Rows are points. The last column is the point's height on a tilted bowl or saddle (a function of degree 2), plus a little noise. Along how many of its main directions does it bend up, bend down or stay straight?

Points (9 x 3):
[[ 60 -14  43]
 [ 16  23  32]
 [ 21 -34  23]
 [-11 -21  17]
 [ -2  12  22]
 [  2  19  26]
 [ 49   4  38]
 [ -4  15  24]
 [  4  18  26]]
Directions: 2 up, 0 down, 0 straight

Points (18 x 4):
[[-37  -8 -33  24]
 [-11  19 -39   6]
 [-27 -14 -14  12]
 [ 21 -28   9  29]
 [ 30  22   8  -1]
 [ 17  35   3  -6]
 [-14 -46 -25  60]
 [-46  -6  30  35]
 [ 29  16  43  27]
 [ 12   1  14  -3]
 [ 23 -20 -30  30]
 [ 19  21  -8  -9]
 [  4  14 -60  36]
 [-10 -33  18  35]
 [-30   3   1  -1]
 [-18  22  11  -9]
 [ -7 -24 -28  24]
 [ 31   3   7   4]]
Directions: 3 up, 0 down, 0 straight

Points (17 x 4):
[[-33   9   7 -19]
 [  8  15  11  -7]
 [  6 -16 -30 -17]
 [-20  30 -37 -26]
 [ 58 -22  15 -35]
 [-10  29  39 -34]
 [  9 -10  -8  -5]
 [ -2 -53 -41 -59]
 [ -6 -15 -26 -14]
 [ 21   2  29 -13]
 [-23   8 -27 -17]
 [ -7 -20  60 -33]
 [ 46  41   9 -42]
 [-34 -48  31 -41]
 [ -9 -18 -42 -27]
 [-12  21  18 -15]
 [-45  17   0 -29]]
Directions: 0 up, 3 down, 0 straight

Points (25 x 5):
[[ -5 -15  10   1 -30]
 [-20  20  -7 -11 -18]
 [-15 -33  -4   4 -24]
 [ -1   4  14  13 -20]
 [ 34 -57  -8 -59  60]
 [-52 -20   1  26  17]
 [ 44  45 -26  -4  51]
 [ -6  38 -12 -38  12]
 [ 27  -6   1  -7 -18]
 [  9  -1   0  38   2]
 [-21 -32  -2   4 -23]
 [ -9  -3 -31  23  -6]
 [ -6  30 -50  -3  20]
 [ 35   5 -29   6   2]
 [-17  14   3  10 -17]
 [-14  23  19  -8 -10]
 [ 26  49 -25 -18  37]
 [-28  15  15  -9 -12]
 [-15  27  15 -50  17]
 [-10  -8  10 -27 -27]
 [ 24  -4  21  29   7]
 [  4  45 -14 -60  49]
 [-32   8 -15  14  -8]
 [ 32 -30  -5 -14 -10]
 [ 36 -49 -27   6  16]]
Directions: 4 up, 0 down, 0 straight

Points (21 x 5):
[[-37  -3   0 -30  -9]
 [ -3  10 -13  10 -12]
 [-18   9  24 -54 -19]
 [ 25  24 -13 -12 -29]
 [ 13   6  32  13 -24]
 [ 21 -24  19 -31 -19]
 [ 22  22   2  25 -34]
 [-21  22  14 -60 -29]
 [-16  10 -31   7 -18]
 [ -8 -19 -20 -25 -10]
 [ 23  19 -47 -47 -60]
 [ 21  30  23  -7 -33]
 [ -7   9 -33  -9 -17]
 [ -6  -5  -1   4  -5]
 [  5  -3  18 -18  -8]
 [ 16  -6 -17 -28 -17]
 [-51 -16  12  27 -31]
 [ 26  22 -44  33 -51]
 [-17 -28  19   2 -10]
 [ 30  -1 -32  -9 -26]
 [-46 -16  30  10 -22]]
Directions: 0 up, 4 down, 0 straight

Points (43 x 7):
[[  9   1 -12 -12 -19  11  -9]
 [  1  -2   1  11  -1  -2  -2]
 [-17  23  12   1  -9 -14 -22]
 [ -9  11   0  -9  -2   2  -7]
 [  9  -9   9  -7   8  19 -21]
 [ 23  -1   4 -15  -2  -1 -12]
 [ 15 -18   6  -8  11  11 -30]
 [ -4  -6 -12 -17  27  -1  27]
 [ 11  15 -19 -16  -5  11   2]
 [ 13   1   5  25  14  -6   1]
 [ -5   2  10  -3 -20 -12 -14]
 [-10   5  -2 -10  11  -9   7]
 [  6 -22  -4  10   1  20 -38]
 [-26  -6  -7  -1  -2   2  -5]
 [ -3   2  -7  -1 -18 -21 -24]
 [-21  -2   3   0  -4  16 -11]
 [  3 -10  -9   3   4 -10  -5]
 [-10  -2  -7  15   3  11 -10]
 [  5  -5   0   1 -10  -3  -9]
 [ -4   4  -1 -16  -8   4  -9]
 [ 15  -5   1   7  13   9 -13]
 [ -5   4   9  -8  25  -1   6]
 [  4  -3 -12  -3   7   9  -5]
 [  0   0  -6  -2   0  -3  -4]
 [ -3   4 -21   2 -11   8 -18]
 [-12  10   3   5  -4  -6  -3]
 [-16   5  13 -60 -13   4 -60]
 [ -3  13 -10  10  16  10  -2]
 [  7   2  13   5 -12  -3  -1]
 [-33   1  -9   3  -2 -18   2]
 [ -2 -16   1  -2 -26 -19 -25]
 [ 16 -14 -18   6 -20  -9 -40]
 [ -3  12   5  -8   4 -15  -3]
 [ 17  -6   6 -13 -12  -6 -21]
 [ -8   6  23 -12   9   5 -22]
 [  3  10  29   6 -25  -2   7]
 [ -4 -13   5 -12  -7   4 -16]
 [  5  17  -5  -4  -4   1  -3]
 [  1  -4   4  -5 -14  11  -6]
 [-20 -26   3  15 -13   3  -3]
 [-24  -9   8   6 -12  -5   0]
 [-16  12  -1  24  -6   5  -3]
 [-10  12   4   0 -14  15  -4]]
Directions: 2 up, 3 down, 1 straight

Points (47 x 7):
[[-12 -17   9  30  -1  27  -6]
 [ -1 -25 -13 -28  -4   8 -23]
 [-12  10 -25 -27  34  27 -40]
 [ 24  26   6 -17   3 -13 -12]
 [-38  31   4 -13   0  -1  -4]
 [  3  -5 -48  19 -18  24   0]
 [-22  -9  22  -3  53   1 -26]
 [ 24   5 -12  -6   0  28  -3]
 [ -7   8  26   1  -6  -3  -1]
 [-32  12  -8  34   1 -22  12]
 [ 26  24   1  -5 -12  33 -16]
 [  3  -5 -60   2 -15  -4 -25]
 [ 20 -19 -18 -20 -33 -24 -37]
 [ 30 -21 -23 -10  14 -40 -60]
 [ 13   6 -25 -13 -22   9  -4]
 [ 23  -6 -20   8 -55  26 -14]
 [ 34   7  -7  -2  27   9 -17]
 [-44  17   1   5 -28  21 -34]
 [ 30  -6   2   9  11  -1  -7]
 [-14   5  24 -34  -3 -16 -28]
 [ 10  -5   1   4 -12 -20  -4]
 [  0 -10   5   9   1 -31  -8]
 [ 45  -7 -35  22  17   8 -28]
 [ -8  -5  14  21   0  13   7]
 [  5  -3   2  -6 -10  31  -5]
 [ -2  -3 -14 -20  29  -9 -15]
 [-18  22  -8  33  -4  -9  16]
 [  7 -23  13 -15  -3  -7 -22]
 [ 19  20  -8  10  13 -11   2]
 [ -7 -17  -6 -24 -27 -18 -34]
 [-18 -28 -34  28  40  16 -41]
 [ 39   6 -13   0 -20 -36 -47]
 [ -9   6  31   6  12  25 -12]
 [ 14 -41 -25 -13 -14 -16 -32]
 [  7   6 -23   4 -30  15   1]
 [ -9   0   5  26  41  34 -18]
 [ -2  56 -24  13  19  35 -35]
 [ -7 -35   6  -2 -44  23 -46]
 [ 32   5   5  -8 -30   2 -20]
 [-19 -21  27   0 -26   8 -43]
 [-17   3  24   7  14 -31   2]
 [-18  -4 -32  -2   6 -31 -22]
 [-10   2   9  12  -1  -8  13]
 [-13  -2  18 -39  -9 -22 -39]
 [-21  21   7  12  -8 -31   2]
 [-14  12   5   1  -7  -9  10]
 [ -2   0   0  13  22  -9  12]]
Directions: 0 up, 5 down, 1 straight

Points (75 x 9):
[[-36  12  12   7  13  20  11  20  -3]
 [  5 -10   1   2  24  15 -12  -4 -13]
 [ 24 -13 -13  39   2  -1   4  -2   2]
 [ 27  14 -13 -17  -8   4 -14  10   0]
 [ -5  11  15 -16  29  -2  41  22  -6]
 [ -7 -32   3  17   0 -27  -2 -11 -15]
 [ -1  40 -24  27   7   3   6   8 -10]
 [ 12  23  -6 -19   0 -30  10  19  -9]
 [-16  14  33   8  -4   9  10  35  -8]
 [-10  17   9   2  -9 -53  28  21 -37]
 [ 15  13 -42 -25  11  -4  -1 -28   5]
 [  0  11 -25   8 -27 -14  19 -19  21]
 [ 10   5  17   3  26  -6 -14  -5   6]
 [ -7 -21  19  10  44 -29 -25  27   8]
 [-27   8   2  -6 -18  24  12  27   6]
 [  2  24   6  37 -14 -14   2 -27  29]
 [  0  16  -1  34   5  35  23 -13   1]
 [-27  30 -21 -17 -25  -8  19  20  -1]
 [  9  -8   1  15 -14 -18  27  19   8]
 [  6 -11   4   7 -14  -4 -26 -27   7]
 [  9   2   9 -25 -25 -22  -3 -26  45]
 [  1 -34   5   0 -28  -9  28  -7  11]
 [-21  10  -8 -18 -36 -28  16  -5  19]
 [-35   0 -25  41 -16 -20  -3 -28 -21]
 [ -6 -21  11  30  28 -11  21 -18   1]
 [-13  15 -23  34   9  26  22  -4   1]
 [  7  17 -11  21 -31  12  22 -14  38]
 [-18   6 -16 -26  17  -3  14   1  -6]
 [-14 -13  -9  -4  17  35  -6  34 -16]
 [ -7 -35   2 -28   8   1  -3  17   9]
 [  9 -13   8   4  13 -13 -17  21 -16]
 [-13  -3  -8  16 -16  -4  21  26  16]
 [-12 -25   2  -6   9  -8 -22   7  -6]
 [-33   3  12   8 -19  13  19  60  26]
 [-26  19 -30  -8 -23  -4 -22  38 -30]
 [ -2  24  16  27   3  18  26  -6   6]
 [ -3   7 -14  11  16  30 -18  18 -35]
 [ 30   2 -14   4   3  18  33 -23  30]
 [  8 -22  10  -1 -13  22 -12  -6 -11]
 [-17  21 -24 -16  -6   9   7  -2 -12]
 [  6 -17 -13  -2 -32 -10  -4 -17  16]
 [-27  -9  25  23 -43  -3 -11  14  42]
 [ 27   4 -13  -8 -46  38   4 -23  48]
 [-36  -7 -25  28 -12 -19  -9 -12 -23]
 [ 18   9 -24 -12 -13  -7  29 -27  42]
 [ 13   1  -1  -5   1  14 -10   9 -11]
 [-33 -20   8  40  17   9  15   2  22]
 [ 10  19   7 -41   3  30   0  -6  -7]
 [-19  -1 -30  21   7  -3 -22  -3 -35]
 [ 12 -15 -21 -11 -11 -29  17  -6   9]
 [  8 -11 -15  22 -18 -49 -33  13 -60]
 [  0  -2  -8 -10   6   9  17   3   4]
 [ -8 -12 -11  -7  -1  48  -1 -25 -46]
 [ 10 -16   1 -24  32  49   7  -4 -37]
 [-43   4  13  -3   2   7  12   1   1]
 [  9   5  18  -6  27  16 -36  38 -45]
 [-21  23  12  -2 -14  -1 -28 -17  10]
 [ 20  23 -45  11 -43   0   8  19  48]
 [ -9 -10 -33  20  -2  20  -3  10 -13]
 [-11  19  -6 -14  -1 -30  -4   2 -14]
 [ 14  -2  11  20 -15 -11  10  -1  12]
 [  6  20  24   3  -1  28  15  -2 -12]
 [ 52 -14  21  -9 -34  12  -3  31 -15]
 [  4  34 -32 -33 -15 -16 -19   0 -11]
 [  2  -4   5  26 -10 -15  12 -18  10]
 [ 14  -1  -2  34   2  17 -23  12 -18]
 [ 35  -1 -28 -33  36 -43 -17 -10   8]
 [ 14 -32 -24 -23  -6  19 -28   5 -31]
 [ 35 -21  -4   7  -8   7 -13   5 -17]
 [ -8  11  20   3  -5  -4  19   8   1]
 [  9  -3   9   1  -5  19  -6 -51   5]
 [  1 -19  15  25  -4  18   8 -11  -2]
 [ 29  30 -31  12  -7  17 -23  22 -34]
 [-10 -10  27  -5  -1 -30 -32  -2  16]
 [-43  10   7  -4  15   5  -3  37   2]]
Directions: 4 up, 4 down, 0 straight

Points (77 x 9):
[[-23   3  28  -2 -29   6  11 -28 -25]
 [ -2   6  -8  14   8  19  -9  -5  -6]
 [-25  -8 -18  -5   9   5  14   2 -13]
 [ 20   5  -7  -3 -31   9   3 -13 -17]
 [ -8  24  -6 -22   4  15 -14  -1  -6]
 [  2 -22  11 -20   2  10  -3 -15  -7]
 [-15   9 -21   7   7 -10  -3   7  -2]
 [ 36  15 -33  -4  14   4  -2  17 -15]
 [-30  10  10 -10  -2   0 -27  18 -27]
 [  2   3   0  -3 -12   2 -12   0  -7]
 [ -2 -16  13   7  10  -7   0   0 -10]
 [ 10  -2 -15  14   1 -15  19 -10  -6]
 [ -5  -3  -3   6  -3  10   2   7 -12]
 [-21 -25  42  -9   6   6 -14 -12 -20]
 [ 14  14   9 -30  -7 -11  34 -17 -11]
 [ 20  -9  -2   8  -6   1 -12 -25  -1]
 [-20   9 -10   5 -17  -9 -20   7 -18]
 [ 11   2  -8  19  -3  10 -12   8 -14]
 [-22   7  -7 -13  15 -14  -4  -2  -2]
 [  8  19  -2   1  -1  22  33   5  -9]
 [ -1  10  -3  20   9  20   8  15 -10]
 [  9   7  -3  37   2  -4  -4 -12  -9]
 [  6 -35  13   5   9  16  -3   8 -35]
 [-16   1   0   4 -16   6  23   1 -20]
 [-14   4  -9 -11  11  -6  10   6  -4]
 [  4  -9 -11 -11  14 -24  -8 -22   6]
 [  7   6  -2  13 -10 -15  12 -15  -4]
 [-14  -4   6  -7  28  -5  13   6  -6]
 [ 12 -38 -13 -32 -25 -15   3   6 -42]
 [-11   4   2 -12  15  17 -23   3 -13]
 [ -5 -15 -11  -5 -14  11   6  47 -60]
 [ -1  11 -15   5  -5  23  15   2 -12]
 [ -8  18 -32   9   4  -1  14  30 -11]
 [-12 -12  16   9 -24  22   8 -22 -22]
 [ -3  16  30  -8  -7  -8 -11   6  -2]
 [ -9   4   9 -17  20  10 -21   1  -6]
 [ -9  -3 -15  -4   1   4  -4  17 -17]
 [  3 -17   0   0 -11  -5  11  -6 -13]
 [ -2   8 -13  11   3  11  -9   0  -5]
 [  6  -7   7  16 -21  20  36  12 -40]
 [ 14  -8  -8   3 -22   4  -4  -5 -15]
 [ 18 -29  10   0  -3   0  -9  11 -28]
 [ -6   5  18   7  -2  -1  30   6 -14]
 [ 12  10  26   2   4 -27   6  27 -13]
 [-10  -1   9 -11  15  -4   8  -5   1]
 [ 12  17  -2  -1  -7  12 -13   6  -4]
 [  3   2  -7  -3  17  -5 -21  16  -8]
 [  4   3 -12 -16 -25   6   5  21 -29]
 [ -2  25 -11   5   0   1 -15  -5   2]
 [ 10  -9   9 -10  13 -17  -2  -5   1]
 [  2   2   6 -12 -17  21   1 -21  -9]
 [  6   3  25 -13  -1  17  -3 -15   4]
 [-24  -5   8 -16 -18  11   9  -5 -25]
 [-10  -2 -15  15  -6 -17  13  19 -20]
 [-32  23  15  11  -3  29   5   3 -15]
 [ 10  -8   4  -7  35   0   5   8  -9]
 [ 33  -2  60  11  -3  14  21   6 -19]
 [ 28 -14 -17  20  17  -9   6  32 -39]
 [ 11   5  -6  31  -6   2   5 -11 -11]
 [-10   9 -10 -10  -9 -13  -5  17 -10]
 [  4  -7  -5  22   1  -3   6  16 -19]
 [ 13  -7  33   4  -9   7  23  15 -24]
 [ 22 -28  -5 -12  -9   9  12  -1 -28]
 [-16   8  -4 -18 -19  -3  -6  20 -25]
 [  1  10  12   5   5 -10  10  -9   4]
 [  6   3 -29  -5   6 -11  -7 -21   5]
 [ -5   9  24 -12 -17  17  26  13 -22]
 [ -9 -17   7 -13   0  15  13  27 -38]
 [ -3  13 -18 -19  38   0 -31   0 -12]
 [-18   1  16  -2  31  -8   0   6  -5]
 [  7  13 -22  23 -17  -6   4   2 -12]
 [-21  16   7   7  27  -1   7   8   2]
 [  4  19 -10   5   0  23  29   9 -11]
 [ -7  22   5   2  -2  -6 -15   6   0]
 [ 11   7  -5  -8 -20  19  -7 -50 -11]
 [ 15  -2  17   5 -34  -4 -21 -12 -14]
 [ 23 -11 -12   5 -12  -2  -8  -3 -12]]
Directions: 0 up, 5 down, 3 straight

Points (74 x 9):
[[ 25 -30  10  17  32   6  20 -32   0]
 [ 31  32  16  36  38 -43 -19 -39  22]
 [ -1 -14  21  -1 -20  -2  -5  -5   6]
 [ 13   5  -6  13 -14   8  27 -19   5]
 [ 14  -9  -8  -4  -5  -6  24 -13   3]
 [-26  -9  11  14  15  23  17  19   6]
 [-17 -20  -8 -11  31   4  10  24   8]
 [  1 -13  19 -13 -11  -2  10  10  10]
 [  5  39 -20  -2 -28 -16   0   6   5]
 [ 21 -14  17  -3 -16 -23 -20  23   3]
 [  8 -14 -19  12  -5   1 -14  -2   2]
 [  7   2  16   4 -26 -36  -3   1   6]
 [-14  21  34  14  12  -2 -22   8  -3]
 [ 13  32  13 -13   7   4  -3 -16   5]
 [-16  12  16  14  11   3   4  -1   4]
 [ 27 -13  21  -3 -24   4 -17  20   9]
 [-45  -7   2 -17 -12 -15 -26  33  18]
 [ 19 -31  -2   5  27  12  -4  -1  -3]
 [ 11  -6   5 -15  -3 -17   1 -26   5]
 [  3 -15   8  -8   5 -20  10 -20   9]
 [ 11  35 -33  25 -24  -6  34  30  -3]
 [ -6  42  -7  21  -3 -16 -25 -35   9]
 [ 12  16 -18 -11  -7  20  -4  16   1]
 [-33   6  -6   4  14   3  16  11  11]
 [ 25  -4  -8  16 -25 -49 -34  14 -14]
 [ -3 -21  16   0   1  23  11   9   5]
 [-34 -48  -6  22  -2  34  30 -34  -5]
 [ 27  -6   8   7 -32  -2   0  -7   9]
 [  0  20   1   0   5  -7  11  -3   4]
 [-20 -36  15  -2  -7  -2 -16  -7   6]
 [-41  20  16  31 -16 -30   8  15  21]
 [-29 -23  34 -34   8   4 -45   4  -4]
 [-43  16  -8  -1  26 -27  10   6  28]
 [-40 -39 -10   7  33 -13  -6  -5  14]
 [ 27 -38 -34  45  27 -10 -39  -8 -12]
 [-23  -8  17 -17 -14  12   8 -34  -6]
 [  8 -22 -16 -10   4  -3   5 -47   0]
 [-11 -11 -10 -20 -23 -31  -9  18  13]
 [ 22   8  16   1   2 -29   6 -15  10]
 [-20  11   4 -52 -13 -12  17 -11   2]
 [-39 -22  18 -13  -2 -24 -29   7   6]
 [ -1  29  37 -23  -8  38  -9  -8  -3]
 [-10   3  -5 -32  25 -24  20  -6  12]
 [-17  -5 -11 -32   6  45   6  35   9]
 [-22 -13  28   7  15 -12 -19 -12   4]
 [-38   7  17  14  -8  -5   9 -16  10]
 [  4   2 -22  27   8   0  -7   9  -4]
 [ 11 -13  11  14 -10   4 -35 -27   0]
 [-43  -4 -10   2   3  -5 -14  14  15]
 [ -2   6 -26 -29  12 -22   1  48  14]
 [  4 -26  28 -22 -21   4  19 -34   6]
 [ -1 -44  16  11 -28 -20   2  46  36]
 [  3  20  26 -12 -60   8 -21   9  -3]
 [-27 -25  38   4 -30 -21  33  13  40]
 [-41 -48 -47 -31 -16  17  -4  54  60]
 [-14 -16  -3 -19   1   3 -11  48  20]
 [  1 -29 -25  -5  24   5 -12 -28  -5]
 [ 20 -26   8  21  15 -18  -4   0   4]
 [-14  -3   9   0   4  -8  35 -17  11]
 [-21  -9  -8  -2   2  -6  31 -13   9]
 [  4 -19   5   2 -11 -24 -26 -19   1]
 [ 29  13 -11  -4  20 -21 -22 -40  11]
 [-24 -12  -2   6  11 -19  -4 -37   7]
 [ 16  21  17 -12   8 -27  46   4  17]
 [ 28  -2 -10  -7  -6  16   7 -47   6]
 [-14   4  24 -18  33  -4 -33  13   8]
 [-28   1 -11 -20 -11   4 -17 -18   1]
 [ 35  22 -13  47 -16   0   8  35 -26]
 [  6  13 -25  15  28 -24  20 -25  10]
 [  4  30  -6   7   5  30  22  16  -7]
 [-11  14  20  10   4 -52 -10 -16  12]
 [ -2  30  30  16 -29 -30 -31  25 -24]
 [  9   3  10 -34  21  -7  -9  -5   5]
 [ 27  -2  -2  -2  10 -10  10 -19   3]]
Directions: 4 up, 2 down, 2 straight

Points (74 x 9):
[[-24   3  13  13  -7   8   8 -18   7]
 [ 12  11   3  36 -15  -9  24   8 -13]
 [ 23  -8   3  30  23  13  11  39 -38]
 [  7   5   3  19  16   6 -14  -5   3]
 [ 15   3  43  21 -17 -36  20  -5 -17]
 [-19  20 -15  -3 -16  -7   8 -17   0]
 [ 22  -5  13   9  22 -10  13 -22  -4]
 [ -1   2  23 -34 -33 -22 -17   6 -29]
 [-17   2 -42  42 -18 -13 -25   8 -15]
 [  3  16 -28 -22  20 -17 -20 -18  -4]
 [ -9 -13 -16   1  -7 -33  -9  30 -20]
 [ -9   7  19  26  -1 -28   1 -18   9]
 [-24  -8 -18  17   6  36  -8   0  -6]
 [  6 -33  22   4 -17  19  36  13 -33]
 [ -5 -16  -6   5  -1 -32  17 -33   7]
 [-11 -19   8  16  -6  22  19 -22  -2]
 [  7 -10  25  -2  26  19 -13  14 -11]
 [-26 -41  29  -7   2  14   4 -10 -13]
 [ 14  15  -1  16 -18   3   7   6  -9]
 [  1   7 -16  -7 -11   1  33   4 -19]
 [ 11   7   8  11  21 -13 -11  10  -5]
 [-19 -13   5  -5 -11   3  16   2  -4]
 [ 27   6  13  12  21   0   4  19 -18]
 [ -5  -6 -19  11  25  14  16  20 -19]
 [ 13  -2  -6 -10   7   0 -16 -27   8]
 [-28 -15   8 -12 -24  -8  19  -1 -10]
 [ 13   7  16  23 -11 -21  12  24 -16]
 [  5  -7   5  -7   1  15  25  21 -20]
 [  3  -7  12  -4  24 -25  -7 -10  -2]
 [ -3  -9   7   4 -18  -1 -36 -15   3]
 [-30   4  -8 -17  22  10  -5  16 -13]
 [-14  -9  21 -12 -12  -7 -22   9  -9]
 [ -3  13   3   0  12  -7 -39  18 -11]
 [ -9  16 -12   5  17   7  11 -14   0]
 [ 13  15 -10  16 -10  -1  27   3 -14]
 [ 30  39  12 -15 -60  -1   1   9 -60]
 [ 15  -8 -21  11   0  20  13  -5  -9]
 [  4  11 -22  -5   4  11   0  29 -23]
 [ 10 -24 -10  18   7   2  -7 -17   4]
 [ -8   2  -2 -36 -12  -8 -19  10 -17]
 [  1  24   7  -5  -3  34  11  14 -17]
 [-25  -1  46  -1  -1   7  -1  -7  -8]
 [ 11  25 -22  12  -6  -4 -23   5  -4]
 [ 21  45  -1  -4  16 -13 -16  -3 -15]
 [ 17  17  25  -1  -2 -29   6  15 -19]
 [ 13 -16  12   0 -10 -24 -17 -25   6]
 [ 16 -15 -19 -11  -5  -2  -9 -26   4]
 [ -3  13  -1  18  -4  -4 -17  14  -3]
 [  8   8  -2  21  21  22  12 -23  -5]
 [-37   6   5  20   6 -25   1 -25  11]
 [ -5   9 -21  32  -6  -5 -18  -3   2]
 [ -6   9 -17 -16  -5   5  16   0 -11]
 [  7  -5  -4  -4 -15  -8  18  -8  -4]
 [-17 -25  -2 -21  -1 -10  -8  23 -22]
 [ -6  -2   5  18 -24  12  -5  -2  -1]
 [ -9 -31 -41  13  14  16 -12 -27 -11]
 [  6   2 -22  -6  17  -4 -10 -11   3]
 [ -5   0  21  -4   1  -4   3 -16   2]
 [-23  -1  26 -18  29   1  -1  -7 -12]
 [ 19   4  13   1 -14  -9   5 -12  -1]
 [ 10   4 -12  18  18  -1 -11 -22   7]
 [-28 -10  -1  -1 -26   6 -16  -8  -2]
 [ -2   6  -4  12   0   1  -4  -6   7]
 [ 28 -14 -21   0 -23 -19 -31  -4   1]
 [-20   4   0 -18  33  -1  28 -17 -15]
 [ -2  -4  -3 -13  -5   6 -25  24 -13]
 [ 34 -23   0 -18  -7   0 -24  18 -15]
 [ 20   7   5   7   8  19 -12   9  -4]
 [ 21  40  -6  -1 -25   0  12  16 -36]
 [  4  20  12   6   1  36  29 -12 -17]
 [-10  -5 -11   9 -12  10 -15  15  -6]
 [  0  -5 -23  24 -15   6  -2  -3  -1]
 [-20  16   2  -3 -26 -30  -5   9  -8]
 [  4  10  12  38 -10  -7  10  22 -14]]
Directions: 0 up, 6 down, 2 straight
